Each point is reached from the start by the listed moves, each made 0, 1 or 2 times, or once backwards (-1), plus a little noise. Is the number of moves made odd or even? Then give how often each move was made.
In the rows, 128 means zero.

Moves:
(1): [ 96 102 108 113]
(2): [138 154 132 138]
Start: [125 129 125 131]
Points:
[166 181 150 156] => even (-1, 1)
[157 155 146 147] => odd (-1, 0)
[52 51 81 92] => odd (2, -1)

Moves:
(1): [147  90 135 138]
(2): [124 115 124  98]
(3): [145 135 158 140]
(4): [156 135 117 153]
Start: [119 124 132 121]
Points:
[149 106 215 160] => odd (1, -1, 2, -1)
[195  36 157 118] => even (2, 2, 1, 1)
[131 164 181 103] => even (-1, 1, 2, 0)
[122 183 160 153] => odd (-1, -1, 1, 0)

Moves:
(1): [145 137 123 144 115 123 105 137 151]
(2): [132 126 107 126 136 142 130 124 144]
(3): [112 135 134 133 132 140 144 132 147]
(4): [119 155 124 113 123 151 102 127 107]
(5): [122 122 152 111 155 138 102 132 136]
(6): [131 144 104 100 123 100 142 123 129]
Start: [129 138  91 133 118 131 125 127 140]
Points:
[107 221 107 130 116 203  33 156 192] => odd (2, 0, 2, 2, 1, 0)
[ 83 174 161  57 170 187  43 124  75] => even (-1, -1, 0, 2, 2, 0)
[174 176  29  93 121 141  30 132 187] => even (2, 2, -1, 1, 1, 1)
[114 155  71 105  94  84 185 113  96] => even (-1, -1, 0, 0, -1, 1)
[143  85  76 168 117 132 168 112 128] => even (-1, 1, -1, -1, -1, -1)

Moves:
(1): [133 135 139 125 137 129 124 117 120 135 123]
(2): [131 126 123 115 137 118 146 115 130 131 138]
(3): [119 136 130 118 139 139 143 132 130 132 117]
(4): [122 100 147 121 137 127 130 136 135 111 133]
(5): [150 127 132 129 135 130 126 130 119 132 132]
(6): [123 115 127 127 123 132 127 111 132 127 134]
(7): [119 122 138 126 132 128 117 133 124 132 123]
(8): [124 128 131 126 132 130 123 120 132 136 123]
(9): [117 129 117 136 155 103 124 129 121 120 135]
Start: [135 122 123 124 125 126 132 123 121 134 122]
Points:
[ 95  99 116 138 179  77 106 126  98 118 138] => even (0, 0, 0, 0, 0, 1, 2, -1, 2)
[154 159 113 150 152 115 103 121  87 150 112] => odd (1, -1, 0, -1, 1, 0, 0, 0, 1)
[133  71 119 106 208  63 157  72 104 109 174] => even (1, 2, 0, 1, 1, 2, 0, -1, 2)
[184 140 130 108 151 119 157  93  97 143 135] => even (2, 1, 0, 0, 1, 0, -1, -1, 0)
[125 149  93 148 175 104 116 121  95 140 119] => odd (0, -1, 1, -1, 1, 1, 0, 0, 2)
[111  82 191  61 249 107 160 104 106 143 115] => odd (2, 2, 2, 2, 1, 0, 2, 1, 1)
[148 160 132 128 225  93 103 112  58 171 107] => even (2, 0, 1, -1, 2, 0, 2, 0, 2)

Moves:
(1): [144 141 121 122 137 123 138 135 100 141 125 121 132]
(2): [121 120 122 118 117 124 123 124 131 126 117 124 134]
(3): [123 140 136 120 125 134 112 132 117 125 132 119 121]
(4): [129 127 121 128 128 129 126 128 122 129 143 132 113]
(5): [115 116 132 123  99 129 125 137 132 136 126 121 151]
(6): [112 117 131 108 113 145 133 115 132 122 141 117 137]
(7): [135 120 122 137 145 116 137 137 127 118 131 120 132]
(8): [132 128 120 137 144 105 130 132 124 143 120  98 122]
(9): [119 132 129 124 106 127 128 126 149 116 128 121 124]
(10): [144 135 105 156 163 135 136 132 122 117 123 139 109]
(11): [121 130 125 136 121 123 128 125 119 131 127 133 134]
(12): [129 119 127 143 148 110 138 143 111 126 107 112 113]
Start: [125 151 142 132 118 126 135 122 135 125 113 127 126]
Points:
[145 128  76 160 151 151 202 150  66 139 136 102 117] => odd (2, -1, -1, 2, 2, 2, 0, 0, 0, 2, 0, 1)
[126 161 130 154 121 152 178 118 119 113  91 146 125] => odd (1, -1, -1, -1, 0, 1, -1, -1, 1, 1, 1, 1)
[158 161 101 181 187 100 126 115 162 102 105 138  87] => even (-1, 1, 0, 0, -1, -1, 1, 1, 0, 1, 0, -1)
[161 203  69 127 173 119 146 128 105  77 115  61  87] => even (2, 2, 2, 0, -1, 1, 2, 1, 2, 2, 0, -1)
[ 65 163 141 151  96 193 121  98 135  60 107 137  94] => even (-1, 0, 2, -1, 0, 2, -1, -1, 1, 2, 2, 1)
[ 67 156 132  92   7 179 133 121 140  76 168 103 193] => even (1, 0, 2, 0, 2, 2, 2, -1, 2, 1, 2, -1)
[138 165 138 166 166  74 131 154 105 103  54  93  57] => odd (0, 1, 1, 0, -1, -1, 0, 0, 1, 0, 0, 2)
[ 99 105 160 133 122 105 147 164  62 116 146  91 131] => even (0, -1, 1, 2, 1, 1, 2, -1, -1, -1, 1, 2)

Moves:
(1): [144 136 124 135 136 135 132 130 130 136 144 135 129 120 124 134 129 127]
(2): [126 141 124 123 113 134 141 134 134 136 124 134 136 125 139 131 117 144]
(3): [117 118 144 131 120 131 117 129 137 135 127 129 123 139 123 136 140 129]
(4): [136 119 118 141 135 148 120 131 122 130 114 135 140 137 119 121 126 128]
(5): [123 131 130 131 131 138 125 125 141 111 123 125 122 135 121 130 126 127]
(6): [136 123 133 138 136 110 137 130 125 130 125 124 118 132 128 131 142 132]
(7): [131 126 123 136 128 129 134 133 128 129 129 134 126 125 128 135 117 127]
(8): [135 121 134 127 126 127 136 116 135 135 127 129 131 129 126 129 116 123]
(9): [131 124 140 115 129 110 114 131 137 126 116 144 126 107 125 126 132 141]
(10): [132 140 125 127 120 130 131 129 123 124 129 132 125 129 121 130 127 125]
(11): [134 123 134 122 125 125 131 138 125 122 129 127 136 134 132 126 129 120]
(12): [136 120 129 126 133 133 132 130 123 133 130 132 117 134 141 125 140 123]
(13): [134 137 128 127 124 122 122 120 140 122 134 144 133 147 130 122 127 136]
(14): [121 123 138 135 123 123 133 134 137 122 118 136 138 120 132 123 135 124]
(15): [115 120 121 121 133 136 132 127 136 133 128 132 120 136 113 127 126 130]
(16): [122 119 126 132 119 129 136 127 126 118 127 135 129 126 128 132 134 126]
(17): [120 125 144 131 127 126 124 122 121 122 125 131 130 131 134 130 121 134]
(18): [128 128 124 119 131 122 129 127 129 129 128 127 137 131 136 140 130 119]
Start: [125 128 132 130 131 139 123 128 130 131 113 128 117 135 124 138 138 131]
Points:
[139 128 134 180 123 106 196 126 143  81  96 116  71  84 110 155 153 121] => odd (0, 0, -1, -1, 2, 2, 1, 1, 0, 1, -1, 0, -1, 1, -1, 2, -1, -1)
[171 111 123 107 126 180 167 145 145 175 171 133  92 123 102 182 106  82] => odd (2, 0, 1, -1, 0, -1, 2, 2, 0, 1, 2, 1, -1, -1, 1, 0, -1, 0)
[173  62 182 129 149  84 136 181 142 180 107 169  91  88 139 175 249 120] => odd (2, 0, 2, 0, -1, 2, 0, 0, 2, 0, 1, 2, -1, 1, 0, 1, -1, 1)
[125 184 112  99  90 174 161 154 117  86 121 114 107 111 165 156 115 137] => odd (0, 2, -1, -1, 2, -1, 0, -1, 0, 1, 1, 1, -1, -1, -1, 1, 0, 0)
[125  84 173 152 122 149 156 139 158 126 152 189  89 149 144 148 175 131] => even (2, 0, 1, -1, 0, 0, 1, 0, 0, -1, 1, 2, 1, 1, 1, 2, 1, -1)
[132 142 106  89 127 163 102 136 130 123  61 196 167 112 110 141 100 153] => odd (0, 1, -1, 2, 0, -1, 0, 0, 2, 2, 0, 0, 0, 0, 1, 0, 1, 2)
[151 131  99 151 128 180 168 122 136 121 156 146  72  87  89 183 131  82] => odd (2, -1, 0, -1, 1, -1, 2, 1, 0, 2, -1, 1, -1, 0, 0, 2, -1, 0)
[ 94 115 167 127  96 170 106  92 191  84 123 150 147 238 130 175 129 104] => even (0, 0, 2, 0, 2, -1, 0, 1, -1, 0, 1, 0, 2, 0, 0, 1, 1, 2)
[146  80 208 106 159  64 114 147 127  89  99 160  79 125 161 163 164 120] => odd (0, -1, 0, -1, 1, 1, 2, 0, 2, 0, 2, 2, 0, 0, 0, 0, 2, 1)
[135  93 111 140 181 206 134 125 129 145 119  94  81 206 117 175 183  92] => odd (1, 0, 1, 1, 2, 1, -1, 0, -1, 0, 0, 2, -1, -1, 1, 0, 0, 2)

Moves:
(1): [121 130 137 132 125 138 138 126 121 139 130 142 125 141 121 128 117 127
 138 144 130 128 124 137 139 116]
(2): [140 121 127 138 130 124 136 128 131 124 122 129 121 127 122 135 129 140
 135 137 124 125 131 127 130 121]
(3): [133 135 117 128 137 132 126 128 135 133 133 129 128 130 142 123  95 138
 135 130 128 110 132 142 122 139]
(4): [151 126 131 120 135 125 128 128 132 149 116 133 140 141 122 125 126 132
 121 116 106 127 126 126 131 122]
(5): [132 136 114 125 132 122 131 131 123 120 121 138 134 125 130 108 127 114
 126 108 128 143 121 132 116 113]
(6): [113 134 132 137 118 130 126 122 142 130 125 134 135 147 127 125 113 132
 141 125 119 115 122 140 138 142]
(7): [124 120 126 128 144 108 120 149 133 132 123 143 132 136 137 127 117 131
 130 101 111 119 121 137 129 128]
(8): [131 128 131 130 126 130 131 130 128 127 130 125 126 123 129 127 117 121
 138 119 126 135 120 122 128 145]
(9): [125 117 128 117 116 125 136 137 127 124 128 112 121 126 119 133 135 131
 123 155 139 124 139 121 131 122]
(10): [115 126 116 124 120 142 127 125 134 135 126  96 128 125 143 121 125 131
 153 147 122 125 139 139 126 126]
(11): [136 127 125 140 132 123 135 129 133 126 124 139 125 130 128 125 121 128
 136 114 117 141 138 117 116 141]
(12): [143 120 133 134 125 109 125 145 117 132 124 144 150 130 116 129 151 126
 130 128 114 146 123 117 123 114]
(13): [131 134 134 129 131 127 130 124 142 122 119 133 134 116 124 131 122 115
 120 133 114 132 123 132 136 121]
(14): [122 135 133 128 135 123 132 124 130 133 114 125 141 137 133 122 132 119
 133 125 122 130 127 142 122 131]
(15): [124 134 135 122 123 115 123 135 140 139 132 127 130 113 121 135 131 121
 142 124 126 120 121 131 143 126]
(16): [124 140 130 129 131 128 124 134 124 114 125 129 114 143 136 140 129 137
 136 137 125 130 134 134 118 127]
(17): [130 133 141 129 132 124 124 122 130 124 130 122 133 141 129 123 126 122
 149 136 124 130 136 119 136 130]
(18): [118 123 133 117 109 128 131 133 139 132 135 137 133 109 142 139 104 143
 137 127 140 124 131 154 141 130]
(19): [124 124 129 121 124 113 144 126 128 121 128 125 128 136 132 132 129 130
 111 140 128 130 131 119 124 126]
(20): [118 123 131 117 125 128 136 116 130 121 120 133 134 123 115 138 147 131
 122 131 122 131 123 123 119 128]
(21): [124 125 120 122 125 116 140 120 114 123 122 127 132 133 119 134 122 143
 120 144 134 133 142 113 136 127]
(22): [130 136 133 125 125 130 142 152 129 128 136 127 127 127 129 112 117 132
 135 132 117 123 125 139 146 133]
(23): [121 129 131 131 151 122 111 133 138 135 123 128 130 139 127 138 138 136
 123 123 138 128 116 125 132 120]
(24): [133 128 133 134 126 132 127 130 127 134 116 137 128 120 144 124 125 121
 132 127 133 131 125 122 126 127]
Start: [121 136 141 146 138 136 135 129 134 112 124 130 116 123 135 126 128 112
 117 113 132 138 152 117 125 123]
Points:
[ 80 176  97 146 198 104 182 214 144 107  63 151 121  99 190  45  27  72
 140  72 106 179 164 178 145 100] => even (1, -1, 0, -1, 2, -1, 2, 0, 1, 1, 2, -1, 2, 2, 0, 0, -1, 0, -1, -1, 2, 2, 1, 1)
[212 115 200 120  59 119 194 197 177 116  94 112  70  52 174 178 119 140
 143 198 106 145 213 122 164 104] => odd (-1, 2, -1, 2, -1, -1, -1, 0, 2, 0, 1, 0, 1, 0, 1, 2, 0, 2, 1, -1, -1, 1, -1, 2)
[101 137 173 100 108 128 232 188 144 130 161 194 112  80 108  75  63  74
 158  35 103 154 121 164 144 181] => odd (2, -1, 0, 0, 1, -1, 1, 2, 1, -1, 2, -1, -1, 1, 1, -1, 0, 1, 0, 2, -1, 2, -1, -1)
[157 128 144 190 106 148 166  96 104 142  90 249 124 163 110 210  54 224
 203 141  98 171 169  90  90 170] => odd (2, 1, 2, 1, -1, 1, -1, 2, -1, 0, 2, 2, -1, -1, 0, 2, -1, 1, -1, 2, 2, -1, 0, 1)
[134 192 211 131 205  80 151  35 162 131  31 138 131 234  91 208 141 134
 123 220  97 117 187  71 152  96] => odd (1, 1, 1, 2, -1, 0, -1, -1, 0, -1, 0, -1, 1, 2, 2, 2, 2, -1, 1, 1, 2, -1, 1, 1)

Moves:
(1): [130 127 137 138 126 130 145 128 131 118 135 133 125 112 130 120 125 131
 128 123 132 134 133 132 140]
(2): [133 137 134 117 135 142 124 129 138 128 133 123 121 136 124 130 124 135
 130 125 129 121 117 130 135]
(3): [136 134 113 110 128 124 137 117 150 141 123 127 131 112 145 137 131 128
 125 138 127 137 114 113 119]
(4): [136 130 137 122 127 131 128 126 134 116 136 135 135 145 126 144 125 128
 130 122 127 124 132 128 130]
(5): [127 125 129 114 142 124 125 127 127 118 114 126 141 128 124 131 131 142
 114 127 121 125 133 128 139]
(6): [139 127 121 140 133 119 128 144 134 126 125 129 124 131 140 123 126 136
 126 144 110 130 123 126 154]
(7): [137 125 133 121 132 144 132 132 120 126 130 127 122 127 115 138 134 122
 123 120 127 136 130 133 132]
(8): [130 126 129 139 124 125 131 132 124 121 130 125 117 125 111 128 130 130
 137 124 131 127 132 119 124]
(9): [141 112 120 130 119 127 134 125 111 112 129 138 107 120 128 113 127 120
 128 124 116 126 127 133 133]
(10): [127 124 125 127 119 134 119 128 128 115 115 130 131 130 140 138 120 123
 123 126 130 149 128 120 128]
(11): [130 141 124 136 126 114 147 141 117 123 121 136 136 136 131 132 126 122
 126 120 120 125 129 130 126]
(12): [125 127 134 124 122 141 139 127 123 133 125 124 131 118 125 136 130 126
 133 135 126 122 119 132 127]
(13): [126 112 115 121 134 136 142 130 134 127 133 116 125 115 123 128 125 127
 117 121 128 120 127 127 129]
(14): [123 125 115 122 130 143 131 127 106 116 127 128 124 131 138 125 129 141
 129 134 141 132 133 132 135]
(15): [126 127 119 124 144 117 130 132 118 130 130 139 117 138 128 136 120 137
 128 119 120 127 121 122 126]
(16): [131 126 128 130 116 126 124 133 116 122 121 135 141 135 124 123 114 139
 131 129 133 140 136 127 113]
(17): [127 133 128 128 118 118 136 130 137 140 125 127 111 145 119 127 121 128
 116 120 129 133 120 118 135]
(18): [146 131 132 125 125 131 115 135 113 131 130 137 122 134 137 134 115 113
 122 143 138 108 130 125 133]
(19): [123 132 132 133 137 132 113 105 119 128 133 134 133 117 124 133 114 128
 127 140 122 122 133 126 130]
(20): [129 140 134 131 129 124 128 125 131 132 140 125 115 125 133 127 125 128
 129 134 125 116 133 134 122]
(21): [127 132 129 135 124 127 123 126 121 142 123 127 138 123 135 125 130 130
 119 117 133 129 128 117 120]
(22): [122 133 128 126 139 125 125 148 113 124 141 123 124 137 128 128 136 128
 126 132 131 119 115 117 125]
(23): [119 134 122 117 132 128 120 123 132 129 136 145 111 136 139 115 113 134
 146 136 115 129 133 112 129]
(24): [118 135 128 131 123 125 120 127 114 137 132 115 138 115 117 123 128 137
 137 125 136 132 121 128 142]
Start: [122 124 153 134 128 122 121 114 112 124 141 130 141 125 121 127 117 118
 111 131 119 132 134 117 143]
Points:
[113 176 111  66 220 129  66  99 203 188 182 134  78 103 232 133 103 149
 123 221  12 102  45  36 141] => even (-1, 2, 2, -1, 0, 2, 0, -1, 0, 1, -1, 1, 0, -1, 1, -1, -1, -1, 1, 2, 1, 2, 2, -1)
[221 195 161 166 110  39 152 152   7 133 182 219 100 154 160 127  53 130
  86  96  92  99 130 103 204] => odd (2, 0, 1, 2, 0, 1, 1, -1, 2, -1, 2, -1, -1, 0, 2, 1, 1, 2, 0, 2, 2, 0, 0, 2)
[129 222 170 102  81  64 156 194 104 131  95  91 212 155 130 166 104 162
  75 154 167 148  66  77 162] => odd (1, 1, 2, 0, 2, 0, -1, 0, -1, 1, 2, 1, -1, 0, -1, 2, 2, 1, -1, 1, -1, 2, -1, 2)

Moves:
(1): [118 132 140 133 123 122 136 140 141 132 123 140 134 138 131 128 118 119
 128 124 132 128 136 133 127 132]
(2): [116 126 128 127 138 134 130 126 136 115 126 134 122 130 125 116 129 129
 119 129 130 130 130 127 109 121]
(3): [128 108 144 130 126 137 127 134 124 114 112 130 131 121 135 136 127 129
 120 124 126 125 121 119 129 135]
(4): [118 126 119 133 116 136 139 125 134 131 113 131 117 132 137 132 146 141
 120 129 124 116 136 128 129 121]
(5): [127 133 126 112 117 112 119 122 133 131 136 139 139 138 131 117 124 127
 124 130 121 128 138 140 143 120]
(6): [145 108 142 125 145 138 133 147 116 153 142 129 121 124 140 127 114 108
 126 120 131 121 126 129 134 132]
(7): [113 112 128 126 116 125 142 128 138 130 110 103 124 131 126 152 115 109
 138 120 124 125 138 113 128 121]
(8): [137 132 120 123 126 120 120 128 134 141 132 143 146 142 143 128 122 125
 132 118 120 137 126 126 117 124]
(9): [129 137 116 129 108 124 118 128 134 116 137 142 138 128 118 120 124 132
 145 124 124 127 129 108 122 118]
(10): [146 135 122 116 118 125 132 117 155 136 123 121 156 144 139 142 141 131
 135 132 138 102 129 141 137 113]
(11): [103 126 139 105 147 127 153 109 144 117 130 159 162 127 129 125 142 118
 117 128 132 102 141 151 117 127]
(12): [128 131 109 127 123 124 126 127 118 115 137 131 115 129 128 123 128 128
 127 135 129 137 134 121 130 122]
(13): [147 129 133 129 127 127 128 123 131 137 129 132 128 131 130 135 117 139
 134 127 127 131 133 121 129 124]
(14): [120 147 108 137 127 137 120 135 152 115 124 117 134 122 111 134 143 123
 145 162 144 119 131 122 144 119]
(15): [120 131 123 120 130 136 137 127 134 125 142 142 132 113 130 120 125 133
 129 123 126 134 128 143 128 123]
(16): [127 113 133 113 129 137 130 129 125 121 118 134 126 124 122 123 138 127
 119 135 129 126 113 125 126 132]
(17): [116 132 126 135 134 133 139 141 127 127 126 121 136 134 129 117 129 129
 127 130 128 128 120 129 142 124]
(18): [142 138 142 118 123 127 125 114 142 114 132 118 144 139 114 138 139 124
 115 127 123 136 149 132 132 132]
(19): [115 139 137 116 131 124 124 139 139 148 137 117 115 139 135 129 108 141
 131 131 115 129 122 139 142 139]
(20): [130 131 150 146 123 135 135 138 124 134 116 117 132 124 132 138 136 121
 134 144 137 115 134 135 130 133]
(21): [124 129 124 126 137 127 129 139 121 121 136 128 135 119 121 123 132 137
 138 121 123 136 123 143 130 122]
(22): [115 134 154 139 140 137 132 140 133 133 123 141 117 144 136 114 125 118
 126 127 153 132 123 112 121 123]
(23): [125 125 137 124 132 121 135 127 134 130 134 135 132 132 137 117 123 132
 133 120 123 134 132 129 129 132]
(24): [141 123 128 134 132 133 124 127 124 130 143 123 115 141 128 125 121 117
 138 118 119 143 103 128 138 117]
Start: [129 136 128 137 127 137 129 136 122 114 129 125 113 125 123 133 124 132
 129 120 125 122 138 129 135 138]
Points:
[ 59  76 137 149  91 116 124 196 126 150 121  61  26 160 121 104  16  79
 158  98  62 139 122  79 176 135] => even (1, 2, 0, 0, 2, 1, 2, -1, 1, -1, -1, -1, -1, 0, -1, 0, 1, -1, 1, 0, -1, -1, 1, 1)
[148 159 208 131 196 157 175 175 249 134 158 194 236 232 132  93 114  27
 176 105 194 123 101 121 193  85] => even (2, -1, 0, -1, 0, 1, 0, 1, 0, 1, 1, -1, 1, 2, 0, 1, 2, 1, -1, -1, 0, 2, 2, 2)
[ 93  61 192  72 198 183 246 197 139 235  98 127  81 219 239 154  83 111
 105  69 122  90 105 118 149 101] => odd (-1, 0, 0, 2, -1, 2, 2, 2, -1, 1, 1, 2, 2, -1, 0, 2, 2, 0, 2, 0, 1, 2, 0, 0)

Moves:
(1): [132 126 123 134 127 130 124 126 138 130 122 139 126 120 126 127 125 129
 127 116 126 131 131 137]
(2): [126 121 136 124 140 113 133 132 130 133 117 133 136 133 120 112 127 140
 133 134 136 131 128 128]
(3): [117 130 126 120 119 130 128 128 134 129 113 125 119 124 127 131 135 128
 135 133 133 130 129 124]
(4): [137 128 124 130 125 132 135 127 121 118 127 125 130 125 126 130 135 131
 134 133 128 124 125 125]
(5): [126 121 134 125 132 135 120 133 139 129 127 123 132 124 117 130 130 136
 125 134 118 122 123 132]
(6): [137 134 123 128 126 120 128 136 136 130 129 129 134 125 127 125 116 124
 135 119 129 132 124 127]
(7): [121 121 128 121 130 124 120 135 128 120 125 125 134 119 142 123 127 131
 137 127 128 113 129 127]
(8): [128 120 131 132 123 119 131 134 119 125 130 130 118 126 124 120 124 137
 131 129 123 120 118 112]
(9): [137 117 124 119 119 136 128 131 139 122 140 118 123 134 126 123 130 137
 132 125 139 134 132 134]
(10): [124 137 118 127 143 122 118 122 126 138 139 132 117 137 124 130 129 137
 133 123 120 129 131 130]
(11): [126 127 123 131 135 135 128 129 137 136 127 133 140 129 129 108 137 123
 127 129 142 128 122 115]
(12): [136 112 146 123 122 131 124 123 122 132 117 133 141 132 128 135 131 130
 128 114 138 108 121 134]
(13): [119 139 134 135 133 138 136 130 137 118 129 131 123 140 129 121 123 125
 126 126 125 124 124 128]
(14): [120 124 139 124 121 134 129 125 128 138 143 135 115 122 129 126 139 128
 139 126 136 126 122 139]
(15): [129 132 131 129 127 136 132 121 131 139 131 127 125 131 124 137 105 132
 128 129 128 127 129 128]
(16): [123 119 120 134 123 126 125 121 122 124 129 126 125 128 122 122 123 122
 134 134 131 122 133 133]
(17): [140 127 145 137 124 129 117 124 117 115 122 127 129 127 135 116 135 128
 132 130 127 132 128 122]
(18): [133 124 122 131 135 132 116 126 120 121 131 134 128 127 129 139 128 124
 126 132 138 132 119 125]
(19): [133 134 129 116 115 132 117 130 124 130 126 139 132 134 130 113 132 134
 128 140 125 125 125 128]
(20): [130 126 129 122 133 125 132 114 129 117 120 125 128 120 135 121 123 134
 128 129 136 129 120 128]
(21): [128 126 127 117 130 127 132 124 136 120 131 142 120 126 115 133 122 121
 123 116 126 129 138 106]
(22): [134 120 132 108 138 129 120 142 115 126 118 125 128 136 127 117 130 117
 131 133 135 132 127 128]
(23): [133 117 122 123 129 129 127 125 124 122 125 132 128 136 142 124 141 121
 139 134 127 117 122 122]
(24): [118 130 128 132 124 134 129 126 128 131 131 126 135 122 129 131 123 138
 127 120 126 135 131 124]
Start: [141 123 124 128 138 125 119 127 115 130 129 124 128 120 125 132 126 115
 124 121 145 128 126 135]
Points:
[154 134 196 150  84 189  78 110 143 127  70 199 175 108 159  83 108 103
 158 113 207  74  55 103] => even (1, 0, 2, 0, 0, 2, 1, 0, -1, -1, 2, 2, 2, 1, 2, 0, 2, 2, 2, 0, 0, -1, 0, 0)
[240   7 205  94 117 128  42 193 103  61  87 154 142 163  72  63  96 123
 127 100 155  84 103 132] => even (2, 1, -1, -1, 2, 1, 0, 2, 2, -1, -1, 2, 1, -1, 0, 1, 2, 1, 1, -1, 1, 2, 0, -1)
[152  72 143  38 144 142  95 148  93 104  85 129 171 141 101  40 143 187
 140 136 154  92 120  80] => odd (0, 1, 0, 2, 1, -1, 1, 1, 1, 1, 1, 1, 0, -1, 0, 0, 0, -1, 2, 1, 1, 2, 0, 2)
